Every row gives one point. A path goes straight from each point to the next, and from the last back to the first. The post is the endless flat space through its rows: a point in 2 columns, a line in 3, a plane in 4, and so on, so that a path can go around it. Count how often the path circles the post. Going back the other way cancels.

Post, 2 rows:
[[-12  21   0]
 [  9 -19   8]]
Path (29 x 3):
[[-34  34  -8]
 [-33 -10  21]
 [-24  16  -3]
 [-14  26 -12]
 [ 33   6 -10]
 [ 28  -5  27]
 [ 12  31  -8]
 [ 29 -18  -1]
 [ 17  -3  32]
 [-14   7  17]
 [-11 -30  10]
 [ 28 -60   4]
 [ 26   9  -4]
 [ -1  38   6]
 [-13  -3  34]
 [-17  -6  13]
 [-13  30  15]
 [ 34 -19  12]
 [ 11   0 -16]
 [-19 -13 -13]
 [ -9 -42  24]
 [-25 -16  -3]
 [  0  27 -16]
 [ 31  10   4]
 [ 15 -22  27]
 [ 14   6   8]
 [ 13  -3   1]
 [ 46 -24   2]
 [ -3  11 -17]]
Times around: 1

Post:
[[-10   0  12 -24  -2  -9   5  -7  -2]
 [-10 -15  -6  18  19 -19 -24  20  33]
 [-12  -9   2  17   7 -15 -30   8 -18]
 [  9  -2  20 -20   1  27 -14  13  11]
 [  0  13 -25 -12  -5  24 -20 -21  15]
 [ 10  32  -7 -10 -19  13  28  19  14]
 [-17   5 -26 -13  12  -4  28  -3  -2]
 [  9  20  16  19  -5  24   7  11  23]]
Path (25 x 9):
[[ -2   9 -14 -16   4  -1  20 -26 -16]
 [  2   1  11 -40  11  -4  26  14  20]
 [-14 -20  29 -20   7 -15 -52 -10  13]
 [ -4   4  24  -4  -1  15  16   0  27]
 [ 16  13  23   0 -23  -8  31  -8  34]
 [  7 -10   3  -1  33  42  -3  -5   4]
 [ -9  27   4  -2  -2   5 -16 -20  15]
 [  6   6  26  43 -18  25 -47  29  19]
 [-25 -25 -28   8  19  13 -15  20 -17]
 [ 14  -8  31 -60 -30 -29  11 -17  10]
 [  0  -9 -21 -45  37 -12  -7  13  18]
 [-18 -32 -16 -57  31  -1 -36   0  15]
 [  1  20   5 -36 -33   0 -11  24 -13]
 [ -5   2 -24  21 -23  -5   2   7  -3]
 [ -9 -38  48  -1  23 -28 -30  -2  45]
 [  0   3  -8 -13  24  29  21   3  10]
 [-31   9  10 -12   0 -21  12 -14 -17]
 [-33  -2 -39  -1  -6 -17 -28  13  14]
 [  0   5  -2  19 -10  17   1 -12  36]
 [ 11  -5   3  -1   7  20 -10  12  -1]
 [ 13  22  -5  25  19  24   5   3  30]
 [-22  15  22 -27 -14 -20  -5  13 -49]
 [-25 -19  28  28  17  -2   8  13  16]
 [-10  22 -27  -9 -17 -14  10   7  39]
 [  8  10 -16  11 -23  17  21  -5  28]]
Times around: 5

Post:
[[-18 -12  17  -1   0  -1  14   8  12 -11  24   5 -13  -2  -4  -2  -6 -25]
 [ -6  -6  -8  -4   5  -5   9 -11  -8  -7  35   7  -9   2  23  -3  17  11]
 [ 14   5 -35 -33  10 -11  16   5  10 -13 -34 -13  -1  14  21  15  17  -1]
 [ -9  -8   0  14   9   0  -3 -22  -8  19  24  13  -9 -14  -6   9   0  -2]
 [  4  28 -21 -21  -7  -4  -8 -14  14 -11 -27  -5   2  25   0  -1  11   0]
 [ -4  -8  -5  -4  -2  34 -25  21 -19 -11  -4 -16 -19  -4  -6  -2 -13  -2]
 [  9  -2  12   1 -13  15   4  27  -3   3  -1 -28 -12  10  -9  16  -8   9]
 [-10  -8  -3   3  -3 -39   2 -12   1  -2   7  -1 -14  -1  17  -9  25   1]
 [ -2 -16  15  -5  18  29 -20  19 -11   6 -13  -5  -5  27  -7   7   0  20]
 [-18  -4   5  -7 -12   2  -2   6  -4 -11   4  13  -8  12   9  17  23 -12]
 [  7   4 -10  -5   2 -11  33   3 -17   6  -1 -12   8   2   7  -9  -2 -22]
 [  2  -1  27  -5   9  19 -32  23   2  -6  12 -17   0   7 -18  20  -5  -2]
 [ 11  -7 -30  -2  -8  -6  15  -9  16 -28 -28  -3  15  15  10   7  28  18]
 [ 21  25 -22  -2 -15  -2  13  20  23  -8 -21   0  -1  15  16   1  23 -10]
 [ -5 -21   7 -14 -18 -16  -1  -2  -9   7  25  20  -2  -7  15 -16 -10  -9]
 [  8  -4  15  11  15   3 -24  20 -12 -14 -17  -3  -8  21  -3  23 -27  14]
 [-19 -14   0  11  -6   5  -7  -5  10  12  27 -12   7   9  28   2  -5 -13]]
Path:
[[  5  -9  -6 -13  16 -15  26 -14 -23   6  -4  -4  21  16   4  -3 -14  20]
 [-17 -27 -12 -32 -23  14   3  34  22 -27   6   3  -3  -7 -14  46  33 -14]
 [  8 -20 -11  -1   4 -17  45  -8 -45  -8   6  -4  -7 -10 -10  11 -10   2]
 [ 28 -18 -23  17  -1  -9 -26 -21 -24 -25 -37  12  -5   1  11  -2  -4  30]
 [ -3 -16   4  -4  -6   2  30  15 -11  -4   0  12 -28   9  22   5   7   8]
 [ -4  10  11  10  -7 -43 -13  19  -5 -10 -52 -43 -37  -1 -16  20  17  13]
 [ 11  24   0  10  -3  16   6  11   7 -14   2   1 -28  -3   0  13   0 -17]
 [  4 -10  60  -6  11 -34 -21  -5   7 -10  26  -9   9  17 -24 -10  14 -25]
 [ 18 -17  11 -34   2 -22  12  16 -12  10  -4 -22  18  49  26   1 -13  -7]
 [ -4  -8 -17  14  53  17 -35 -29  -1   5   3  17   0  55  50  -1   9   9]
 [-27   2   0  -1  -5  14 -48   9  23   0   7 -15 -18  13 -15  15 -17  -9]
 [  5  34  -8 -45   5  -1   7  23  -6   9  -7  19   7  16  -7   5  12 -16]
 [ 16  -6  -6   5 -23   9  21 -12 -23   3  18  -4   2 -16  -8  11   9  31]
 [  5  16 -21 -37   6  31 -12  -7   8 -17   1  24  -2  13  24  25  22 -14]
 [-15   5 -36 -14  29  -1  16 -28 -30 -11 -13   7  -7  32  20  -8  24 -17]
 [-18  -5  26   1   9 -12  23  28  -7 -27   8 -12  -7  28 -11  16   9  -8]
 [-12   6 -18  -5  -5  -5 -20  -7  -2  -6  -3  15  -4  -7   7 -14  -5   1]
 [ -1   6  -4  -5  21 -11  -3 -18  21  -9  26   8   1  30  50 -16   3  21]
 [  7  -8  25  -5  34  13  54  -3 -44  13 -10   0  16  34   2 -12 -22   2]
 [-16  13   3 -26 -11   2 -24  18  18  -4  -7  21 -25  11  20 -13   4 -10]
 [-19  25  -9  -3  -6  31  18   5  -5   6  25 -22  10   0 -12  -5  26 -22]
 [-27  -3  10  -2   3  20 -39  -5  33  33  11  -8  17  50  20  23  50  -8]
 [ 28  12 -29 -14  17  11  19 -17 -10  22  -8 -19  -7  13  10 -12  22  10]
 [ 23  18  -8  10 -42 -19  -1 -14 -11  11  -1 -30   7  -7  27 -14  -7  18]
 [ -8 -25 -11 -12  21  35  22   9 -14 -17   1 -37   4  12  17  -5 -16   4]]
Times around: 0

Post:
[[-29 -22  18 -12   6   5   7  11  11  20  24 -13   5  -2   5  10 -29 -19]
 [ -1  21   6  -9  21  24  -8  13 -13 -13   0  14  14   6   1  13   2  23]
 [-17   4  -3  11 -15   2   4  -7  -3  20  30 -16   2  -9  -4 -11  12   3]
 [ 10  23  12 -10  39   2   9  -4 -16   3 -11  -1  12  -6  24  10   3   2]
 [ 22   3  15  -5  11  19  20  10 -16 -10 -16   4   3   4   2  11 -11   8]
 [ -9  26 -15  14 -10   4  -8 -12  -5  11  22   1 -18  -3 -19  -5  -1 -13]
 [ -5 -19 -16  23  -1  29  -3 -17 -14  15  40 -19 -14 -10   6  -9  15 -16]
 [ -6  -1 -23  -7   9   4 -12 -17  12  32  20 -14  -6   6  -4 -14  -2  -1]
 [-27 -27 -16   6 -16   5   5 -14   6  23  29   4 -10 -32 -15  -5   1  -7]
 [-14 -19   0  -5   7 -24  -6  -1   0   1  26   1  19   2  -4  11 -28  -6]
 [-26   0 -25  20  -9  12   6 -19  -2  10  24  -4  -2 -26 -12 -37   2 -14]
 [ 15  16  26  14  23   9  11  12   6  -5  -3  24  14  -4   0   1   7   9]
 [  2  20  12   6  19   2 -20  16  -9   0 -24   1  20   6   6  11   1   4]
 [ 17  13  13 -17  28   0   3  29   0 -16  -6  12  10   7  10   4  14  -3]
 [-13  -5 -28  15  -4  10   2  -1   6  23  22   6  -8  -2  14  -6 -10  -5]
 [-16  15  13  12  36  -4  17  15  -4 -16 -23   7   9   6  -4  12   1  15]
 [ -5  -7  -9   6  17   3   9  10  12  -1  12 -17  17 -13  -3  20 -17  -9]]
Path:
[[ -7  17 -60   0   3 -20  -2   3 -14  11  15 -21 -20  10 -17  -9  -3 -31]
 [ -2  16  -8  18  37  21   6 -19 -19  26  15   3   0 -13  35  -1  -4 -13]
 [ -8   9 -11  -7   2  -8 -17  -4   5  34  21   0 -11   9  10  -9 -15 -15]
 [-17 -32  -6  -7  21 -20  12  19  42  23 -18 -10  21 -27  30  10 -15 -10]
 [ -4   4  -7 -17  10  18 -10  -4 -26   2  42 -30  -8   5  13  11 -21 -16]
 [  8   2 -25  24 -18   9  14  21 -17   5  -3 -13 -16   6  -2  -8   9 -14]
 [ 14   2 -10 -23   4  26 -14   3  -5  22  19   9   6  -3  10  -6 -21  20]
 [ 47   7   7  21 -22  41  18   8   1  14   4   4 -11 -13   9 -17   7  -8]
 [-59  -6 -25 -15  21 -49   1  -1  22  -1   5   4  18 -18 -21  37 -32  -3]
 [-11  22 -14  13  17   0   2 -18 -33  -4  27   5  17  -6  11   8  17  10]
 [  2  -4 -13  30  21  39  24 -10 -13  45   8 -20 -24 -18  25  -3   2 -18]
 [  7 -12   5 -21  16  -1   1 -20  -5  21  19  18 -29  -8   9 -27  15   2]
 [ -6   4  29 -13 -11  12  11  22  -4 -16   4 -16   2   4 -14  -8 -13  11]
 [ -3  10   2  20  11  29  16   4 -13   6  -3  -2 -15  -9 -26   6   8   7]
 [ 23  54 -17  12  12   1  -5  18 -27 -35 -22  14  -7  -2 -15  -4  26 -24]
 [-10 -30  20  11  16  28  21  -2   7  17  19  -8   9 -37   1   8   3 -31]
 [ 28  32 -24  19  41  54   9 -10 -46 -30  11  -1   7  12 -22   7  12  31]
 [ 21   4   5  -6  21  -5 -30  12  15  17 -12  -9   6   6  -3   5 -13  -7]
 [  5   3 -14   0  -7  32  35 -13  -3   7  11  -4 -10 -38  -3  -3   3   8]
 [-29   8  22  17  16 -14  -9   7  14  10   9 -24  18   4  13   0  11 -25]
 [-24  16  -4  -9   9 -11  -6  23  -6   8  13   7  28  -3   3  14  26  10]
 [  4  -6  -1 -11  31  11   5  10  -4  16   0  29 -14   7   4  -9  -7   0]
 [-14  -6  -2   6   7  12   9  -3  11  19  16   8 -15 -15  -3 -19   5  -5]
 [ 19   1   9  11  -4  20  -3  -3 -12 -12  -6 -18   8 -17  14  22 -14 -13]
 [ 14 -16  -9  12  -3  29 -19   3 -18  22  19 -38  -9  19   8  15 -17  -1]]
Times around: 2

Post (17 x 18):
[[ 22 -11  -8 -15   9 -22  31  24  23 -18  -1   9  33  29   6  11  -8  18]
 [-16   2 -25 -15  14  -1   7 -47  -2  28  13   5  20 -21 -22  -8 -11   0]
 [ -1 -18 -13  14   5 -12   4 -32  12  28  22  -5   1  22  21   1  -5   8]
 [ 16 -41  -9  12  33   6  32  41  14   3 -19   8  33  26  15 -29   1 -16]
 [ -6  33   4  38  -2   4  22  -1  -7  21   6 -14   7   9  11  -3  -2  14]
 [  6  -6   6   6  25   7   3 -11 -31  -4 -15  39 -32 -10   9   6  -7  -2]
 [ -1   6  12 -20  13  -3   3 -16  25  13 -18   4  -7  34   1  20  -6   2]
 [  7  24   4 -21   1 -22  18  -4  15   2  24 -25  -7  12 -22  15  -6   7]
 [ -6 -19  -6  -5   8  -6  11  -2  -1 -26   0  20 -17   4   5 -10   6 -22]
 [ -4 -14   3   8  23 -10  30 -28  30  11  -7   5   0   6  15 -14  -9  11]
 [-14  19  -9  28  -3 -10  -6   2 -19  20  -3   3  -6   2 -16 -31   5  23]
 [ 10  -3 -20  16  14  29   4 -30  -1  24   1  26   1  -9 -15 -26   5  -1]
 [  6  48 -19   7   9 -16   0 -20 -15  22 -14  -1 -19 -10 -17   9  16  13]
 [  4  -3 -13   6   1  16  -5 -22   7 -16   1 -23  -8   8 -15   9   2   6]
 [ 22  -2   2 -12  36  -1 -37  -9   6   0 -12  16   3   5   7   0  10  -8]
 [-16 -21   9 -20 -17  13  28  25  30  14 -17 -18   6  34  31 -13   1  -7]
 [-13 -32   0  20 -28 -24   8  -9   3  22 -11  12 -10  -8  -7  14  11  -4]]
Path (31 x 18):
[[ 18  -5   7  11   5  39  19  -9  -7 -16 -12  35  -2 -15  37  31  10 -13]
 [-45 -33   2  15   5 -20 -12 -28  -5   2  25  -4 -12  23 -20  -3 -31  18]
 [ 17 -27   2  11  14 -30 -11  10  22  30  17  -3  35  23  19  14 -10   2]
 [ -3   1 -28  29   5  13   4 -42 -22  -2 -10   4  -8 -13  11   1  -5  11]
 [-17 -26 -15   4 -20 -12  33 -45   0  21  -1  15 -24  24  13 -12  -6  13]
 [-15 -18  -1 -36  41 -28  28   1  19 -29  10 -15  48  27   2 -10 -12  16]
 [-16  14   5 -25 -23 -33  28 -15  -7  28  10  -1 -52  -3 -30  17  13   0]
 [  9  37  -1  32  17  45  48 -12 -13   1  33  17 -15 -15 -22  -3  10  -9]
 [  5  16 -20  27  -1   9  32   5  -4  32   0  -8 -11 -17 -25  33  17 -31]
 [ 22 -26 -31   1 -29 -13  24  -2  25   9 -14  12  -4   3   1  34  10  -8]
 [  6   7 -34  -5   6  -5  25  -2   7  36 -26   7  46   2  28 -39  -4   8]
 [ 10 -33 -18   0 -27 -16   6  28  10  40  13   8  20  10 -13 -16 -18  13]
 [ -3 -17  -2  17   8 -45 -15  18  30  32 -32 -30  -9  30  31  13  11  17]
 [ 35 -32 -13 -10 -16  16  34  12  19   1 -29  31 -11   9 -13   4   1  -5]
 [ 32 -41  -4  19  -3  23 -14  -3   5  -9  -7  -2   8  24   3  15   1   2]
 [-28 -19   6  -5 -42 -13  -6   1 -28   1 -18  20  -6  18   2  21  22  -7]
 [ 33 -16  -8   5  10  10  23  -4  34  13   3 -11  28  23  14  12  32  -9]
 [-11  22  -7  19  14  10  -2  33 -30  30  20 -21  51  14 -19 -52   2  14]
 [-32  31  -2 -28   1 -32  26   6  22  -5  -5 -11  12  10   9 -21  16  18]
 [-50 -21  24   4 -43 -30  17  25  20  49  10   9  -6  22 -18 -14  21   8]
 [ 10   2  -2  15  36 -11  33 -15   7 -30 -18  21  -8  -9  13  53  10 -22]
 [ 12  -9 -31  21  17   7   6  22 -18   2  -2   3  35 -15  18   9   3 -11]
 [-26 -12 -11  -1  12   0 -19   2 -19  38 -11  12   1  25 -23 -35 -21 -15]
 [ 18 -22 -18  10   1  -6  33   4  23  -1  24   3  36  19  13 -19   8 -43]
 [  4 -16  -1 -15  16 -47  10   9  16   9  -6   0  44  11 -12 -10  16  11]
 [ 27 -21 -20  60  -1  15  37   4 -13  11  16   4  14  21  12  13  18   3]
 [ 24  -4  25 -20   2  -5  16   8  43 -27   6  34   9  -2 -27  56   7  13]
 [-12  32  22   2   2  -4  -9   0  50 -23  10 -11   5   9   8   2  -8  27]
 [-18 -19  -9  11 -38   1 -12   5 -18  59 -24  33   9  33  12  -8 -15 -10]
 [  8 -19  -6  25  -4  33  25 -38 -14  -8 -10   9 -17  -3 -13   8  -3 -26]
 [-14 -10   9   6  -3  12   2  -4  -8  22  -1  -4  -6  14  18 -30  17  -7]]
Times around: 4
